Rows are points. Each copy is the shape, with its points in the same order, turned, moved and blurred by noise. Say if it was mirrored as well.

Shape, 7 rows:
-11.3,-11.9
-7.6,-1.9
10.3,-27.5
-5.8,6.9
43.5,2.9
-12.7,2.7
22.7,4.4
Copy 1:
2.5,14.5
-0.6,1.7
28.6,7.0
-7.9,-3.2
29.0,-35.5
-9.8,5.3
15.0,-24.3
Copy 1 is: mirrored
Copy 2, 7 rows:
-10.3,4.4
2.8,7.4
-10.3,-21.9
11.0,8.8
31.2,-34.8
3.6,13.2
25.4,-16.7
Copy 2 is: only turned

Shape:
-8.6,-35.4
12.3,5.1
4.2,-1.7
-13.6,-12.6
5.8,27.8
Copy 1 (5 x 2):
-34.5,-16.2
12.1,-13.2
0.8,-10.3
-17.7,-0.1
25.7,3.1
Copy 1 is: only turned
Copy 2:
32.7,-19.9
-2.2,10.8
2.3,1.3
8.9,-18.5
-24.2,9.2
Copy 2 is: only turned
Copy 3:
-42.7,-6.6
2.2,-19.3
-5.9,-13.9
-19.2,6.5
25.3,-4.2
Copy 3 is: only turned

Shape:
10.2,28.0,1.8
3.7,-14.8,-27.2
-1.1,9.5,-21.5
25.3,16.6,17.9
2.8,-6.6,-27.7
-2.3,-6.4,8.3
-16.7,-26.8,0.1
Copy 1 (7 x 3):
-16.7,-19.3,-15.0
17.4,19.3,-29.5
-6.0,9.7,-28.9
-0.9,-32.0,-4.1
9.8,16.7,-31.5
5.7,4.7,1.1
15.2,29.5,4.7
Copy 1 is: mirrored
Copy 2, 7 rows:
10.5,-1.5,25.2
2.9,-11.3,-28.8
6.2,6.6,-10.4
5.2,-25.2,28.3
6.0,-4.9,-24.1
-15.7,-14.0,1.4
-31.0,-12.7,-19.8
Copy 2 is: only turned

Shape, 9 rows:
-32.0,25.5,-6.6,1.3
-9.2,-7.2,-7.0,-8.3
5.1,11.3,0.0,32.4
-22.2,-13.1,-21.6,12.9
-9.6,16.9,5.1,8.1
19.1,11.5,-9.7,27.4
0.8,-17.6,14.0,-21.3
-27.2,15.7,17.3,25.7
-19.0,1.8,14.3,-17.3
Copy 1 (9 x 4):
-37.8,6.6,-2.3,-2.2
0.8,0.5,2.6,-15.0
1.8,9.9,2.0,32.7
3.0,13.5,-25.3,-8.5
-13.3,4.5,8.7,5.5
9.3,-8.4,2.7,32.7
12.6,3.3,27.6,-28.4
-23.2,33.5,8.9,15.7
-14.2,10.1,23.6,-24.2
Copy 1 is: mirrored
Copy 2:
-39.9,18.3,6.2,-1.3
-4.0,-10.2,1.5,-3.0
-2.8,18.0,12.7,33.8
-22.6,-22.2,2.7,20.0
-9.3,19.7,15.8,10.2
10.6,16.3,-1.3,37.6
13.4,-12.5,15.3,-16.0
-25.3,18.8,31.5,15.3
-5.8,3.7,15.5,-20.1
Copy 2 is: only turned
Copy 3, 9 rows:
-27.6,10.9,-13.2,24.4
-7.0,0.5,13.9,3.8
-1.7,-20.6,-28.1,-0.6
-19.9,-22.7,12.1,15.2
-12.1,4.5,-17.8,4.4
16.4,-21.7,-24.7,4.0
-2.4,12.4,20.6,-21.4
-34.6,-4.8,-28.5,-2.0
-19.9,20.5,5.6,-6.8
Copy 3 is: mirrored

Shape:
-31.9,9.4,-17.0,27.5
19.0,-5.7,16.3,-15.1
-11.0,12.7,-19.9,-19.1
-24.6,12.2,-23.4,21.0
-13.1,-19.8,3.8,8.6
-9.0,7.0,14.6,-13.7
9.8,8.3,12.0,-6.9
Copy 1:
-44.2,-1.8,-20.8,11.4
12.7,5.3,24.8,-0.7
-17.9,30.9,-3.8,-12.5
-39.6,10.2,-21.7,12.0
-6.2,-14.8,-6.5,-5.0
-13.3,4.3,20.0,-11.9
-3.9,8.1,22.7,4.1
Copy 1 is: only turned
Copy 2 (7 x 4):
-40.5,10.0,13.1,17.2
18.8,-2.7,-2.4,-25.6
-22.7,23.0,-17.2,-16.9
-39.8,12.3,3.5,12.4
-16.9,-11.7,21.5,-13.5
1.9,22.2,7.3,-15.5
7.7,7.3,-2.7,-7.7
Copy 2 is: only turned
Copy 3 (7 x 4):
-10.6,-10.7,-47.9,3.6
2.6,-0.5,25.1,-5.2
7.0,19.4,-13.8,-21.0
0.2,-5.0,-42.6,-4.9
-17.0,-26.6,-6.3,-13.1
-13.6,15.2,4.1,-3.6
1.9,4.6,15.4,3.3
Copy 3 is: only turned

Shape (10 x 6):
-0.9,-5.8,-24.2,-14.5,1.7,24.8
19.6,9.9,29.2,12.3,-32.2,1.5
-9.5,25.0,11.8,-10.2,-13.5,39.2
17.3,3.0,-2.5,-1.0,26.9,20.5
-9.8,-2.6,-16.7,16.9,-20.2,19.7
0.7,7.1,6.4,10.6,-4.8,-12.7
7.4,-7.5,9.8,22.6,5.6,-34.0
23.3,6.3,-9.7,-13.6,31.2,-4.1
-10.6,-22.1,19.9,6.5,19.9,0.6
-10.0,-13.7,9.4,-0.3,-1.9,-24.3
Copy 1:
8.7,-18.8,-17.1,8.1,20.1,7.2
13.6,-7.0,13.5,0.2,-49.5,11.0
15.9,-10.1,-8.5,21.7,-10.8,45.5
25.3,-10.8,18.7,1.0,20.8,11.0
16.1,-15.4,-18.3,29.2,-11.1,-5.5
15.6,14.0,5.0,3.7,-17.2,-4.5
12.5,23.9,20.9,-2.9,-17.3,-28.7
23.0,3.7,13.3,-22.9,24.5,2.3
-7.6,10.2,28.3,19.7,7.4,-4.8
-10.4,20.8,5.4,2.4,-10.8,-14.4
Copy 1 is: only turned
Copy 2, 10 rows:
-14.8,-7.8,-8.8,-12.4,-4.5,38.3
12.6,-25.3,-21.9,21.9,-32.6,-14.6
2.4,-1.0,-9.8,6.3,-49.0,31.9
3.3,-28.4,22.6,-2.3,-9.7,29.1
-6.5,-3.6,-25.0,21.4,-4.3,28.0
11.5,-7.4,-2.4,13.7,-3.1,-4.5
8.8,-13.6,9.8,20.1,14.8,-23.3
14.2,-24.0,24.4,-20.2,4.9,16.7
-22.7,-7.7,26.8,16.8,-4.8,-2.3
-8.5,1.8,3.3,6.4,3.5,-19.7
Copy 2 is: only turned
Copy 3, 10 rows:
-18.0,0.5,-17.6,-4.9,31.7,15.9
30.7,7.2,34.8,-3.8,-5.4,22.8
-7.5,-14.3,28.6,-17.0,27.9,38.7
-14.8,7.2,10.2,20.6,30.7,-5.2
-10.7,1.4,-7.4,-2.3,-3.2,37.8
1.9,0.8,13.2,-6.3,-11.3,-3.4
9.9,8.8,4.4,5.8,-23.1,-22.6
-7.0,13.0,6.0,3.6,30.0,-24.5
-0.1,-27.5,1.8,23.8,5.6,-6.3
10.9,-16.2,-10.0,-5.3,-13.1,-9.1
Copy 3 is: only turned
Copy 4 (10 x 6):
19.7,-6.0,-14.1,-27.9,4.4,-13.5
1.0,16.2,18.5,6.4,-8.2,38.5
38.3,30.2,6.0,-18.6,-11.6,3.9
21.4,-2.8,12.7,-1.2,23.3,-19.6
26.0,-9.4,-20.9,-9.4,-10.1,15.7
0.7,-1.4,4.1,19.3,-12.6,3.3
-12.2,-23.0,7.0,33.5,-8.1,3.0
-4.1,-3.5,9.8,3.8,24.3,-31.0
13.6,-29.5,32.4,3.7,-15.7,-9.0
-12.5,-16.5,12.5,10.8,-22.1,-3.0
Copy 4 is: mirrored

Shape:
-6.3,31.8,10.6,6.2,16.8,-15.8,-3.1,20.5
-3.6,-9.5,-3.7,4.8,-17.0,-9.2,-13.4,-9.5
-1.3,-11.8,-13.2,0.6,-16.2,25.1,3.2,3.5
2.1,54.4,-10.7,19.5,16.0,-6.3,9.0,-28.0
-7.7,-11.4,5.0,-6.2,-14.6,6.1,18.4,3.4
-4.1,-33.6,-4.1,-9.1,-9.3,1.5,15.8,2.0
16.6,-12.1,9.6,-2.8,-2.8,4.4,6.6,-19.1
-13.8,1.6,12.5,-14.9,-15.4,14.1,1.0,-11.9
15.9,36.1,10.5,11.6,-3.8,2.4,0.3,9.0
-1.5,-13.6,-0.1,-7.3,12.5,14.1,-8.2,-4.8
-7.5,41.0,18.8,59.1,30.4,-5.5,-0.2,-30.9
Copy 1:
11.0,-2.3,18.7,-1.0,-27.1,-29.8,16.9,4.2
-16.4,2.6,21.2,-4.4,16.5,-4.0,-14.3,-4.2
0.8,-27.1,8.0,9.2,13.0,16.8,-9.7,-1.7
8.6,21.8,14.1,28.8,-19.2,-17.8,27.0,-40.8
-5.7,-18.7,-1.8,-18.8,5.4,9.8,2.9,-3.5
-2.4,-16.9,-14.6,-17.7,24.3,6.5,-11.0,2.6
15.0,0.4,8.6,-12.4,26.0,0.1,-2.8,-19.2
2.7,-8.4,15.3,-19.3,-5.4,14.1,-8.3,-13.5
13.8,-5.1,35.9,5.7,-7.9,-13.7,26.1,-3.6
17.2,-10.6,3.1,-1.4,8.7,-4.8,-21.7,-12.1
-2.9,-2.8,33.7,13.3,-15.8,-52.7,21.9,-67.2
Copy 1 is: mirrored
Copy 2, 11 rows:
31.1,1.9,10.5,0.9,27.9,8.0,-5.0,-4.6
-13.3,-4.0,-13.5,-0.5,10.1,-25.9,-1.8,-0.9
-18.9,20.5,-21.1,9.8,-7.2,-2.8,-9.1,13.3
33.9,-10.7,-17.3,24.6,8.5,13.1,35.0,-21.3
-14.5,20.2,3.4,12.2,-7.4,-13.8,-5.1,11.3
-32.1,13.6,9.3,6.0,-4.0,-15.5,1.4,26.1
-9.5,-13.0,-4.1,18.4,-11.1,-17.3,1.6,16.8
-7.9,3.3,-0.7,4.4,-20.3,-5.7,-11.4,-9.7
37.2,6.7,-13.1,18.8,8.4,-6.8,-7.2,-1.4
-16.5,-11.0,-8.6,1.9,0.1,7.3,-8.1,15.9
23.6,-32.7,-9.6,55.9,38.8,12.3,12.4,-32.9
Copy 2 is: only turned
Copy 3:
4.1,38.1,1.9,-17.0,12.0,19.4,-10.6,3.0
-4.8,3.4,-2.9,-7.5,8.6,-31.1,1.3,8.8
5.4,-10.2,8.5,6.2,-12.2,-13.0,14.3,22.9
48.8,35.0,6.3,11.2,16.8,-3.2,-25.8,-12.9
-5.0,-12.7,19.5,-8.8,-3.1,-5.1,7.7,3.6
-10.3,-27.3,7.4,-9.0,5.1,-9.3,20.4,4.7
7.0,-23.6,3.5,-5.8,11.2,-11.4,-16.7,8.7
-13.4,-3.2,16.6,10.9,-6.9,-13.1,-12.2,2.0
21.7,25.0,9.3,-17.4,-4.8,4.2,-24.7,16.6
-6.2,-9.9,-7.4,11.6,10.5,1.2,-0.2,16.9
40.1,43.3,25.1,9.8,57.9,-3.9,-30.8,14.4
Copy 3 is: only turned
Copy 4 (11 x 8):
2.0,11.7,14.1,-8.7,5.3,-5.8,-42.2,15.4
8.3,-3.9,-15.6,0.0,-14.0,13.4,4.9,5.1
0.4,-8.0,-4.6,-14.2,11.6,30.9,15.4,2.6
20.8,12.8,12.1,23.8,16.6,21.9,-47.7,-26.9
-14.3,-17.0,8.9,-4.5,9.6,14.5,8.2,11.7
0.7,-33.5,2.3,-4.1,0.5,19.9,20.3,17.0
10.6,-19.5,17.5,0.6,-10.0,14.9,10.4,-10.7
-16.4,-11.4,-2.2,-3.2,7.0,1.3,7.0,-12.8
-0.8,25.3,24.5,-1.6,1.9,8.4,-19.4,-3.2
13.9,-20.9,4.5,-25.7,0.2,10.8,-2.8,-3.4
9.0,6.8,16.8,14.3,-25.4,39.9,-70.0,-24.7
Copy 4 is: only turned

Shape (14 x 9):
-2.6,-13.3,19.8,10.4,23.3,-12.3,-11.5,-15.2,17.2
-14.0,-10.7,-22.5,-21.7,7.0,-9.9,16.6,-15.9,17.5
-1.8,13.5,37.9,29.8,4.8,-5.3,-9.0,-30.4,14.9
-8.0,-16.4,-16.3,3.2,-8.9,22.6,10.6,-20.8,13.9
-5.2,1.8,17.1,19.1,10.7,-2.8,-38.1,-10.1,8.6
-4.5,-8.5,0.6,-20.8,14.6,-3.9,14.0,-44.1,-2.1
13.8,-3.6,-4.1,-22.0,-4.5,26.6,11.0,-14.8,4.6
-6.2,11.8,1.1,-10.7,-11.4,-2.0,31.4,36.7,-14.3
-23.2,3.3,14.9,-9.6,-18.7,-15.7,-2.7,12.5,-1.4
-6.8,4.8,-14.5,-28.7,19.5,30.2,19.5,-15.3,19.1
-17.3,-18.3,6.7,-14.9,-5.3,4.5,26.1,11.1,-10.8
-41.2,4.4,10.6,-7.6,-9.4,9.8,-1.3,47.9,-0.6
-27.8,-7.1,-3.4,-13.6,18.2,17.9,7.5,-25.8,10.3
-5.6,-2.5,23.3,-17.1,-19.8,3.1,19.9,21.2,10.2
Copy 1, 14 rows:
-30.9,16.6,2.7,12.5,-4.0,-34.8,24.4,-2.6,-4.5
-5.9,-21.0,8.8,-3.6,15.3,-4.8,40.2,10.7,2.0
-5.1,31.0,-14.8,24.6,-11.5,-35.8,9.3,-15.7,0.0
-8.0,-16.7,-8.6,26.5,2.8,14.2,17.1,13.6,-3.6
-21.7,17.4,-1.6,12.8,-32.3,-29.2,-0.7,0.4,-13.9
9.5,1.9,4.0,13.9,6.7,-14.6,49.7,24.4,-13.9
2.4,-0.3,16.5,28.1,-2.3,14.3,24.5,22.0,-3.0
11.0,-8.0,34.8,-2.1,27.3,11.2,-23.0,-6.1,1.8
13.1,-20.5,26.4,3.0,-8.5,-20.8,0.2,-17.1,-4.8
-4.9,10.2,11.6,5.6,3.9,33.4,43.0,9.3,-7.8
6.5,-19.9,28.6,19.1,25.1,1.9,5.9,-9.6,-18.2
-7.3,-19.2,34.4,-6.2,-7.1,8.7,-17.2,-39.3,-18.5
-10.8,1.3,1.7,8.9,2.2,7.5,40.2,-4.4,-25.2
8.6,-8.9,36.3,21.5,2.7,1.8,-1.7,-14.5,13.8
Copy 1 is: mirrored
Copy 2, 14 rows:
19.7,-1.8,-10.3,-2.8,-2.8,-10.8,4.7,4.2,23.1
-22.9,-1.3,-0.7,-20.2,10.4,-30.2,14.9,-15.9,-2.6
22.0,9.2,-12.0,25.6,-18.0,13.7,17.4,-9.0,27.0
-33.6,-12.7,5.9,-4.5,-16.2,-8.0,0.1,-11.5,7.5
11.1,-1.4,-18.7,19.6,8.8,6.1,-6.5,12.6,26.4
-6.0,-7.8,-26.5,-19.0,-10.4,-19.0,15.4,-31.7,1.2
-24.3,-18.1,1.8,-24.5,-3.3,13.0,-0.6,-26.6,1.8
3.4,-9.3,30.7,-5.8,17.1,9.4,4.6,-12.4,-45.1
-0.5,11.8,-2.6,2.7,11.0,6.6,10.5,13.3,-27.2
-26.2,-37.9,1.6,-23.1,12.5,-4.2,23.3,-26.7,9.9
-3.8,-19.0,8.1,-17.3,-6.5,-5.7,5.8,1.2,-32.2
-3.3,-23.0,18.0,9.3,27.0,11.2,12.4,33.8,-37.0
-17.1,-29.5,-16.5,-6.9,-2.1,-16.5,24.1,-8.5,5.7
-3.1,2.2,21.0,-18.5,-0.3,21.1,14.7,5.3,-24.2
Copy 2 is: mirrored
Copy 3, 14 rows:
-4.7,9.2,3.5,28.6,3.7,-18.1,24.3,-4.4,16.6
13.0,-8.9,-19.0,-7.1,2.4,-4.8,-0.6,-27.4,30.1
-30.5,27.6,-0.8,25.4,-3.2,-13.1,34.0,-11.8,-12.2
-13.1,-11.0,-8.7,4.7,22.1,14.0,-2.0,-33.2,12.5
-23.6,22.1,1.9,22.1,18.1,-21.1,13.5,13.3,6.1
-6.2,-8.2,-1.7,7.0,-14.3,-25.0,-1.2,-42.5,15.4
1.6,-11.9,-0.3,8.0,2.0,6.8,-23.8,-26.2,-6.9
16.5,-13.4,9.1,-39.2,-10.7,19.6,3.9,11.7,-6.9
-15.1,7.0,-5.3,-17.9,-16.4,8.3,5.5,17.5,16.2
22.7,7.2,3.4,-1.0,10.9,3.3,-21.8,-43.3,12.3
0.7,-19.3,16.8,-16.9,-12.3,17.6,3.9,-8.1,18.9
-0.9,20.2,20.8,-33.3,4.9,30.5,-0.9,27.6,23.7
-4.3,11.1,8.4,-0.2,7.4,-3.9,-4.2,-39.6,27.4
5.1,0.2,4.1,-4.5,-22.6,32.6,0.4,6.9,2.7
Copy 3 is: only turned

Shape (15 x 9):
-11.5,12.9,-4.6,14.9,15.6,11.5,6.2,-17.4,4.9
-0.6,-11.4,20.3,-1.4,0.6,20.6,-23.3,-9.6,15.2
9.4,12.1,5.0,6.6,-10.1,3.5,12.2,36.6,5.1
2.8,-12.3,18.8,3.1,-5.9,17.4,-27.7,0.2,3.5
-26.1,-3.6,-21.3,-2.4,11.3,-9.6,12.6,-14.1,11.9
-13.3,18.6,-3.0,3.2,15.6,-16.3,12.8,-12.8,7.9
9.0,20.8,-27.6,30.8,-10.3,-28.8,-2.9,-4.1,-11.0
28.1,-21.8,9.6,8.4,11.1,25.7,-18.0,-6.1,34.6
13.6,-22.0,11.9,0.5,-14.8,17.5,-26.4,2.9,13.8
1.1,11.5,3.3,15.0,-19.8,5.4,-9.2,23.2,31.3
20.8,18.4,-9.5,12.6,-26.6,-21.2,21.4,-3.1,-5.7
12.1,4.6,4.8,30.2,-9.5,-26.2,9.4,22.9,0.0
-18.7,12.5,-12.8,6.3,15.7,-24.8,19.0,5.7,10.6
-0.6,-19.5,21.4,17.3,-4.5,16.3,-8.7,-27.6,25.6
12.1,-14.3,2.1,25.8,-19.1,17.9,-2.3,15.6,4.1
Copy 1 (15 x 9):
-13.8,1.5,-7.8,19.0,-18.1,0.9,8.1,8.8,4.1
3.3,-6.3,-10.0,-10.8,-6.1,26.9,0.1,17.8,21.9
13.5,-6.9,26.1,29.5,10.8,1.6,-24.2,-1.2,10.4
-3.9,-8.9,-0.7,-12.4,1.8,32.7,-10.1,26.2,19.0
1.8,0.0,-10.2,1.9,-18.5,-24.7,8.6,11.9,-3.0
8.8,1.7,-13.2,21.1,-4.8,-11.5,13.8,-0.4,-5.5
-17.9,-8.1,-3.3,26.8,26.1,-12.5,-4.8,12.0,-33.8
-8.5,-17.9,-27.1,2.2,-7.2,22.8,-36.6,15.1,38.7
0.3,-8.5,-5.9,-17.6,6.5,27.6,-28.9,21.5,17.3
11.5,-1.6,3.2,25.2,17.4,5.6,-23.0,34.0,19.1
1.3,7.5,1.9,24.1,17.0,4.8,-28.0,-5.5,-35.9
11.1,-25.6,9.8,33.2,15.8,2.7,-23.7,8.2,-23.5
15.6,-8.6,-0.8,29.7,-6.3,-28.6,4.0,2.8,-4.9
3.4,-7.8,-30.4,-2.7,-25.3,31.8,-17.0,33.4,5.6
-8.4,-6.1,15.2,8.6,-4.0,18.0,-33.9,22.3,0.6
Copy 1 is: mirrored
Copy 2 (15 x 9):
1.4,10.8,-11.6,-7.6,28.6,10.2,1.7,-9.0,4.0
24.8,16.5,15.5,12.4,17.3,15.8,-32.3,-2.0,8.5
23.8,7.7,11.1,-8.2,-12.5,25.0,25.2,10.5,18.9
28.6,24.4,14.3,16.5,6.7,9.9,-23.2,5.1,9.9
-9.6,-2.3,-18.0,5.3,6.4,19.6,4.1,-23.5,-11.7
11.9,-12.6,-11.7,-2.8,18.5,10.0,14.5,-24.1,-0.6
7.6,5.6,-35.5,11.0,-4.6,-11.4,27.6,-10.4,33.5
4.3,4.5,20.9,18.2,22.8,31.2,-30.7,15.0,33.2
19.6,22.0,15.1,20.4,-4.4,21.3,-29.2,4.9,23.6
29.2,20.3,4.3,8.5,0.1,40.5,12.7,-6.1,30.7
10.4,-4.1,-15.3,-14.3,-20.0,-2.5,18.1,-19.4,39.2
14.5,6.0,7.0,11.8,-12.2,1.2,34.7,-9.4,34.0
1.6,-11.4,-10.4,3.5,6.6,18.5,32.3,-20.5,-8.5
6.6,18.4,19.2,10.5,23.6,14.0,-30.2,-23.0,20.7
6.3,32.0,13.0,5.5,-9.6,15.3,1.9,6.5,30.8
Copy 2 is: mirrored
Copy 3, 15 rows:
-9.6,-1.9,7.7,14.8,-1.2,-15.2,23.4,-19.9,-12.0
-12.5,-18.8,12.3,-3.2,28.2,-12.1,-8.8,-7.3,0.8
19.5,14.8,-2.5,7.8,34.6,0.6,19.3,13.4,-30.8
-11.9,-15.0,5.9,2.4,29.1,-13.3,-15.0,5.2,-5.0
0.9,19.1,11.7,-6.8,-19.1,-4.9,10.0,-25.9,-13.7
9.6,1.8,-4.4,-0.7,-8.0,-13.4,22.8,-28.0,-23.5
7.3,28.4,-38.6,17.2,-8.4,-28.2,14.9,0.3,-14.6
-11.8,-4.0,5.0,9.5,50.3,-1.1,-5.3,-22.9,20.9
-5.9,-3.4,5.0,-1.4,37.4,-7.6,-19.4,6.8,8.7
-0.5,19.3,-1.1,-13.0,43.1,-19.3,17.2,7.0,-15.6
37.8,18.8,-21.4,13.3,1.5,-23.3,21.2,8.4,-4.8
25.5,25.2,-20.4,17.0,25.3,-23.2,2.6,-2.1,-32.3
12.7,22.9,-3.9,-3.4,-6.4,-6.3,20.4,-27.9,-35.3
-4.1,-6.9,21.9,5.1,26.2,-33.0,-7.7,-20.6,12.7
1.2,18.5,7.5,21.8,35.7,-14.9,-3.4,14.5,-5.1
Copy 3 is: mirrored

Shape, 14 rows:
-15.5,-3.3,28.1,-3.0,4.9,6.3,22.3,-20.2,-14.3,-6.4,7.7
4.7,26.2,-9.3,3.4,-13.4,-26.3,1.9,-4.1,-0.8,-4.9,-11.0
4.4,12.8,-7.1,-2.3,6.5,-35.5,-1.7,-12.6,3.1,25.8,12.0
14.6,-18.0,-20.2,-13.2,6.0,-22.2,-18.5,6.5,-10.6,-12.3,-20.4
-4.4,15.0,39.3,-3.5,14.8,22.0,3.5,-14.4,19.3,2.9,-9.7
-7.6,-25.8,-10.6,9.0,-18.3,-42.8,-18.2,26.1,7.2,-2.3,-17.0
-30.3,21.1,17.9,-20.0,1.1,6.0,7.4,-15.7,-0.8,-9.0,-7.3
8.0,-17.1,-13.2,-10.0,-19.0,-1.6,6.4,33.6,-2.4,6.0,-15.2
8.4,7.7,-23.0,12.7,-11.0,-21.0,-4.6,-5.3,1.6,-4.5,12.6
-0.6,-12.2,-13.1,9.0,5.3,-15.3,-25.0,55.5,-11.6,-12.1,-4.4
-11.2,4.3,30.5,-13.9,17.7,13.1,32.6,-10.3,25.9,-28.2,1.5
-1.8,16.8,44.4,-29.9,7.3,-3.5,19.9,-0.2,3.8,-13.8,5.6
-20.1,8.6,13.0,-30.1,3.7,9.8,6.1,-13.7,18.9,-6.5,15.8
16.7,-14.5,-1.7,1.7,-26.7,-18.5,-32.2,20.5,-3.9,-10.2,1.3
Copy 1, 14 rows:
-0.9,-33.0,3.7,22.7,-0.6,-20.6,7.5,19.8,-8.3,22.3,12.8
-10.6,0.9,-17.0,3.0,-0.3,-20.4,-17.3,-15.2,-2.3,4.5,-12.9
-1.8,-1.1,-21.7,7.3,-32.7,-17.9,2.9,-5.0,3.0,-14.0,-8.5
-17.5,14.7,-0.9,-32.0,-9.5,-3.1,-14.8,5.0,23.2,17.8,4.0
7.3,-17.5,0.7,20.2,13.2,-23.7,-13.6,17.8,-17.3,-8.0,44.3
-28.8,23.2,-34.5,-38.8,-6.0,-9.9,-1.4,4.9,-14.4,23.8,-5.5
-29.9,-19.1,-0.3,28.3,9.5,-24.2,-5.8,8.7,-1.6,9.9,23.4
-4.6,19.8,-15.7,-16.7,6.5,11.9,8.4,-14.9,1.3,32.8,15.7
-3.9,9.7,-3.6,-3.0,-7.0,-8.3,-4.9,-4.2,-8.2,1.4,-27.3
-22.0,34.1,7.1,-39.5,-18.5,-8.5,-0.2,-15.5,-19.6,34.3,15.0
-0.6,-11.4,1.3,40.1,3.3,-6.9,-27.2,32.4,-18.8,21.1,31.9
1.4,-2.3,-5.2,38.6,0.0,-37.6,-8.2,19.2,1.2,24.0,34.4
-18.0,1.4,0.5,40.1,3.2,-9.7,4.7,22.6,-3.5,-2.7,21.7
-7.9,35.9,-4.8,-30.8,7.7,-24.2,10.0,5.3,-2.7,16.1,-5.0
Copy 1 is: mirrored
Copy 2, 14 rows:
-13.8,3.1,6.5,-12.9,7.9,-28.3,-32.6,-31.2,9.8,-5.6,-2.0
9.2,-19.1,-0.2,-10.0,-7.0,10.5,14.4,-11.7,-13.3,0.2,-2.6
-15.3,6.0,-16.4,5.2,-4.8,17.5,9.5,-21.0,-13.2,17.7,-9.3
-6.6,6.6,29.6,16.1,-9.8,-7.0,30.2,1.9,-14.5,-16.5,-18.8
-15.9,-4.3,-22.4,-2.4,26.6,-21.3,-32.9,1.8,1.7,-24.6,1.7
-21.3,-4.7,41.8,8.1,-7.5,32.4,30.5,-5.0,4.3,-6.9,12.2
-9.9,-26.2,-4.1,-5.5,-2.0,-21.0,-29.7,-6.7,14.8,-4.3,-16.8
13.6,16.2,28.8,11.8,5.7,6.2,16.4,8.0,20.4,-4.8,6.1
1.0,1.3,12.3,-9.8,-13.5,10.9,7.9,-6.6,-25.8,9.5,5.5
-17.7,-0.3,35.5,18.6,-11.2,-11.4,42.4,19.0,3.2,1.5,28.4
-2.6,-19.6,9.6,17.8,28.2,-25.8,-50.8,-13.9,-8.3,-12.2,3.2
-9.9,-22.4,-1.6,7.6,36.8,-28.2,-20.9,-17.8,11.1,4.3,-9.7
-13.8,-10.1,1.4,7.8,10.3,-14.1,-42.4,3.2,0.3,9.8,-15.6
-15.1,3.3,32.4,-15.5,10.4,8.9,31.3,14.0,-9.4,1.9,4.0
Copy 2 is: mirrored
